Every row gives one point. To make a cloud, some directions were put in groups of two or more. Within a group, all points are equally far from the middle, so they leave a hole (a ring in 2 directions, a hollow ball in 3). The other directions are filled evenly. Then the cloud was stretched, turned, moved and blurred a little. How many holes are there, and how many directions does each take, smallest first?

Cloud, 14 rows:
[[-0.43  0.14]
 [ 0.14 -0.49]
 [ 0.41 -0.29]
 [-0.06  0.54]
 [-0.10  0.52]
 [ 0.13 -0.49]
 [ 0.41  0.31]
 [-0.29 -0.34]
 [ 0.13 -0.49]
 [-0.44 -0.06]
 [-0.40  0.24]
 [ 0.23  0.49]
 [-0.29  0.42]
 [-0.37  0.29]]
Holes: 1 (2)

Cloud, 14 rows:
[[-0.31  0.38]
 [-0.39  0.33]
 [-0.56 -0.21]
 [ 0.23 -0.38]
 [ 0.21  0.30]
 [-0.51  0.20]
 [ 0.35 -0.22]
 [-0.38 -0.43]
 [-0.56  0.15]
 [-0.48 -0.33]
 [ 0.35  0.05]
 [ 0.01  0.42]
 [-0.52  0.20]
 [-0.09  0.43]]
Holes: 1 (2)

Cloud, 20 rows:
[[ 0.08  0.62  0.17]
 [-0.57  0.07 -0.12]
 [-0.25  0.60 -0.13]
 [-0.33 -0.12  0.51]
 [ 0.09  0.63 -0.18]
 [ 0.39  0.14 -0.21]
 [ 0.20  0.60  0.39]
 [ 0.40 -0.20  0.35]
 [ 0.28  0.55  0.05]
 [ 0.08  0.63 -0.04]
 [ 0.33  0.26 -0.39]
 [-0.51  0.18  0.05]
 [ 0.39  0.34 -0.13]
 [-0.27  0.28  0.71]
 [ 0.14 -0.21 -0.28]
 [ 0.08  0.59  0.52]
 [-0.36 -0.22  0.07]
 [-0.41  0.54 -0.26]
 [ 0.18 -0.15 -0.35]
 [ 0.13 -0.36  0.36]]
Holes: 1 (2)

Cloud (22 x 3):
[[ 0.18 -0.60 -0.03]
 [-0.46 -0.34  0.29]
 [-0.01 -0.48 -0.01]
 [ 0.18  0.12  0.53]
 [-0.11 -0.17 -0.16]
 [ 0.68  0.06  0.19]
 [-0.09  0.28  0.18]
 [ 0.12 -0.50  0.09]
 [-0.13 -0.53  0.08]
 [ 0.53 -0.65 -0.35]
 [-0.48 -0.08 -0.41]
 [ 0.10  0.49  0.27]
 [-0.10  0.01 -0.53]
 [ 0.53 -0.19 -0.06]
 [-0.10  0.71  0.15]
 [ 0.20  0.15  0.13]
 [ 0.58 -0.19  0.31]
 [-0.04  0.19  0.34]
 [ 0.61 -0.40 -0.12]
 [ 0.55 -0.45 -0.04]
 [-0.09 -0.16 -0.82]
 [ 0.34 -0.48  0.11]]
Holes: 0

Cloud, 28 rows:
[[ 0.40  0.33  0.12  0.06]
 [ 0.36 -0.50 -0.09  0.08]
 [ 0.51 -0.51  0.15  0.14]
 [ 0.04 -0.04 -0.08 -0.92]
 [-0.38  0.27  0.04  0.26]
 [ 0.09 -0.42 -0.06 -0.65]
 [-0.22  0.07  0.51 -0.14]
 [-0.13 -0.08 -0.20 -0.79]
 [ 0.64 -0.07 -0.05  0.09]
 [ 0.42 -0.23 -0.09  0.28]
 [ 0.27 -0.40  0.31 -0.84]
 [-0.18 -0.54 -0.44 -0.16]
 [-0.19 -0.48  0.41 -0.42]
 [-0.16  0.15  0.38  0.40]
 [ 0.56  0.02 -0.50 -0.07]
 [ 0.65  0.12  0.33  0.12]
 [-0.33  0.22 -0.11 -0.46]
 [-0.14  0.44 -0.12  0.09]
 [ 0.25 -0.47 -0.33 -0.04]
 [ 0.02 -0.49 -0.52 -0.05]
 [ 0.19 -0.28 -0.54  0.19]
 [ 0.22 -0.48  0.08  0.54]
 [ 0.24 -0.65  0.03 -0.18]
 [-0.03  0.55 -0.24 -0.63]
 [-0.17  0.18  0.41  0.24]
 [-0.54  0.19 -0.31 -0.35]
 [-0.58  0.10 -0.01 -0.10]
 [ 0.38  0.42  0.23 -0.13]]
Holes: 1 (2)

Cloud:
[[-0.20  0.05  0.29  0.67]
 [ 0.36 -0.45 -0.25  0.24]
 [ 0.60 -0.45  0.21  0.50]
 [ 0.18 -0.14 -0.49  0.79]
 [ 0.52 -0.17 -0.73  0.05]
 [ 0.13  0.57  0.24  0.03]
 [ 0.04 -0.16  0.18 -0.46]
 [ 0.54 -0.23 -0.64  0.49]
 [-0.34  0.10 -0.11 -0.11]
 [ 0.17 -0.08  0.81  0.18]
 [ 0.32  0.10  0.80 -0.14]
 [-0.49 -0.10  0.39  0.19]
 [-0.20  0.52  0.58  0.24]
 [-0.08 -0.55 -0.03  0.20]
 [ 0.48  0.19  0.15  0.18]
 [ 0.58  0.07 -0.03 -0.04]
 [-0.45 -0.07 -0.27 -0.25]
 [-0.13  0.24  0.25  0.44]
 [ 0.43  0.69  0.30  0.10]
 [-0.14 -0.07  0.45 -0.25]
 [-0.08  0.08  0.11 -0.29]
 [-0.45 -0.41  0.03 -0.11]
 [ 0.02 -0.35  0.04  0.60]
 [-0.13  0.20  0.04 -0.08]
 [ 0.27 -0.22  0.63 -0.16]
 [ 0.04 -0.40  0.18 -0.17]
 [ 0.07 -0.05 -0.37  0.11]
 [ 0.00 -0.24 -0.61  0.39]
 [ 0.13  0.10  0.96 -0.29]
 [ 0.52 -0.08  0.18  0.36]]
Holes: 0

Cloud (27 x 4):
[[-0.48 -0.17 -0.16 -0.10]
 [ 0.31  0.40  0.57 -0.44]
 [ 0.55 -0.26 -0.03 -0.59]
 [ 0.15  0.05 -0.15 -0.01]
 [-0.22 -0.25  0.76  0.25]
 [ 0.43  0.09  0.41 -0.01]
 [ 0.27 -0.93  0.25  0.46]
 [ 0.29 -0.10 -0.27  0.10]
 [ 0.33 -0.27  0.36 -0.29]
 [ 0.24 -0.12  0.19 -0.06]
 [-0.58 -0.01 -0.02 -0.35]
 [ 0.38 -0.17 -0.42 -0.16]
 [-0.34  0.63  0.23 -0.43]
 [-0.23  0.06  0.47 -0.05]
 [-0.52  0.01  0.21  0.26]
 [ 0.10 -0.51  0.35  0.01]
 [-0.08  0.02  0.14  0.45]
 [ 0.02  0.17  0.75 -0.13]
 [ 0.15  0.09  0.27 -0.19]
 [-0.22 -0.09  0.81  0.23]
 [-0.21 -0.03  0.69  0.13]
 [ 0.21 -0.03  0.11 -0.23]
 [ 0.55 -0.37  0.40 -0.85]
 [ 0.56 -0.36  0.20  0.42]
 [-0.53 -0.62 -0.40  0.04]
 [ 0.08  0.30 -0.01  0.49]
 [ 0.11 -0.31  0.36 -0.32]]
Holes: 0

Cloud (49 x 6):
[[-0.02 -0.02 -0.83  0.36 -0.03  0.22]
 [ 0.80 -0.38 -0.24  0.03  0.00  0.26]
 [-0.16 -0.32 -0.27  0.36 -0.34 -0.33]
 [-0.14  0.27 -0.39  0.22 -0.71  0.31]
 [ 0.04 -0.44  0.42  0.13 -0.01  0.10]
 [ 0.39  0.59 -0.17 -0.55 -0.07  0.01]
 [ 0.56  0.03  0.41 -0.44 -0.04  0.04]
 [ 0.54  0.20 -0.09  0.26 -0.41 -0.02]
 [ 0.29 -0.63 -0.28  0.15  0.33 -0.15]
 [-0.22 -0.01 -0.14 -0.41  0.39  0.30]
 [ 0.39 -0.23 -0.34  0.10 -0.54  0.61]
 [ 0.39 -0.55 -0.26 -0.02 -0.51  0.44]
 [ 0.44 -0.10 -0.32 -0.78 -0.09 -0.24]
 [-0.27  0.43 -0.01  0.15 -0.30  0.34]
 [ 0.35  0.22  0.01 -0.09 -0.36  0.65]
 [ 0.55 -0.26  0.45 -0.25  0.11  0.21]
 [ 0.23 -0.12 -0.90 -0.37 -0.25  0.16]
 [ 0.19 -0.57 -0.23  0.30  0.04 -0.30]
 [ 0.50  0.12 -0.55  0.19  0.04  0.47]
 [-0.42  0.15  0.25 -0.06 -0.14 -0.14]
 [ 0.09 -0.48 -0.41  0.14  0.49 -0.03]
 [ 0.21  0.28 -0.06 -0.04  0.10  0.69]
 [ 0.13 -0.27 -0.38 -0.29  0.16 -0.69]
 [ 0.29 -0.08  0.08 -0.45 -0.69 -0.03]
 [-0.04  0.07 -0.25  0.44  0.38  0.14]
 [-0.19 -0.08 -0.08 -0.28  0.60 -0.01]
 [ 0.04 -0.58  0.33 -0.02 -0.17  0.27]
 [ 0.30 -0.40  0.17 -0.34 -0.50  0.30]
 [-0.04  0.11 -0.27  0.51  0.22  0.18]
 [ 0.13  0.20 -0.85  0.32 -0.13  0.11]
 [-0.03 -0.37  0.43 -0.02  0.22  0.32]
 [ 0.42 -0.58 -0.56 -0.36 -0.15 -0.19]
 [ 0.58  0.35 -0.03  0.17 -0.29  0.12]
 [ 0.45 -0.28 -0.32  0.21  0.11  0.63]
 [ 0.65 -0.26 -0.46  0.04  0.12  0.44]
 [ 0.23 -0.08 -0.33 -0.53 -0.65 -0.41]
 [ 0.05  0.24 -0.80 -0.05 -0.58 -0.44]
 [ 0.08 -0.33  0.38 -0.19  0.30  0.42]
 [-0.18 -0.03  0.06 -0.19  0.60 -0.06]
 [ 0.11 -0.55 -0.38 -0.26 -0.54  0.36]
 [ 0.23 -0.30 -0.11 -0.72  0.12 -0.36]
 [ 0.40  0.04  0.03 -0.44  0.25  0.53]
 [-0.20  0.22 -0.98 -0.07 -0.42 -0.05]
 [ 0.71 -0.31 -0.14 -0.24  0.40  0.17]
 [ 0.33 -0.30 -0.44 -0.01 -0.08 -0.64]
 [-0.23  0.48  0.19 -0.14 -0.12 -0.20]
 [ 0.18  0.30 -0.73 -0.28  0.22  0.20]
 [-0.17 -0.40 -0.81 -0.11  0.07  0.10]
 [ 0.14  0.46 -0.03 -0.21 -0.23  0.56]]
Holes: 2 (3, 3)
